Each row is a point. Two turns around zero, p and q, are shown by what they do to some points. Write where each new point lands after one turn and then the other. Backwards means that the second turn is done in reverse. Each puzzle has new turns, and all numbers are rounded.
In the rows, 128 means zero.

Turn p:
[ 87 147] => [ 88 149]
[122 112] => [121 112]
[113 142] => [114 143]
[190 111] => [189 108]
Turn q:
[106 143] => [105 142]
[169 125] => [169 127]
[163 132] => [163 133]
[ 74 112] => [ 75 110]
Where do these land?
q, then p backwards: [119 116] => [120 115]
p, then q backwards: [167 175] => [171 172]
q, then p: [121  81] => [121  81]
q, then p: [106 140] => [106 140]

Turn p:
[157 175 153] => [142 186 138]
[168 116 100] => [162 124  91]
[ 91 144 143] => [ 92 134 152]
[113  84  89] => [122  75 100]
[111 121 155] => [122 121 159]
Turn q:
[118 151 101] => [113 142  98]
[128 164 117] => [117 160 112]
[143  46 144] => [167  58 157]
[105 117 155] => [108 114 156]
[145 162 123] => [134 165 118]
Where do these land?
q, then p: [188 144  66] => [153 157  49]
p, then q: [119 150 123] => [107 137 121]
p, then q backwards: [ 87 108 116] => [ 87 105 128]
p, then q backwards: [114 127 123] => [113 126 127]
q, then p: [142 103 167] => [160 131 164]
p, then q backwards: [119 137 173] => [133 135 174]

Turn p:
[150 125 133 121 113 152] => [158 130 119 117 125 145]
[154 152 178 134 123 105] => [167 130 174 131 132 101]
[ 94  96 124 119 117 117] => [ 99  92 126 133 113 139]
[140 151 100 106 106 107] => [136 132 101 121 101  92]
[112  87 106 165 147 125] => [ 94 106 112 147 169 144]
[107 184 169 178 105 182] => [164 180 160 195 115 167]
[138 102  85  73 184 108] => [ 78 127 103  54 141 108]
Turn q:
[101 149 122 165 120 123] => [122 165 108 155 122 119]
[126 162 117  97 118  79] => [136 159 139  87 149  88]
[101 171 102 167 148 106] => [111 176 111 161 159 102]
[182 163 148 102 115 160] => [168 128 126  91 154 181]
[149  72 173 178 117 146] => [162  98 147 182  78 156]
[132 151  86 144 131 158] => [121 129  79 139 157 137]
[104  68 179 133 144 139] => [104 100 173 154  75 147]
[141 113  95  79 149 120] => [111  88 132  93 157 107]
[116 102 130  87 111 121] => [117 108 137  91 102 115]
Where do these land?
q, then p backwards: [110  78  88 103 155 168] => [ 90  65  99 120 123  96]
q, then p: [153 138 123  89 102 151] => [130 130 105  78 112 143]
q, then p: [131 145 133  97 100 123] => [137 135 123  96 100 118]
q, then p: [105 135 161 180 100 100] => [176 146 128 175 122  95]
q, then p backwards: [ 81 154 135 170 178  97] => [ 89 178 125 177 166 113]
q, then p: [115 148 151 100 151 169] => [112 154 139 122 102 177]
p, then q: [149 106  92 168 101 132] => [126  94 104 166 159 108]
q, then p: [180 121 141 115 137  84] => [155 112 165  89 159 113]
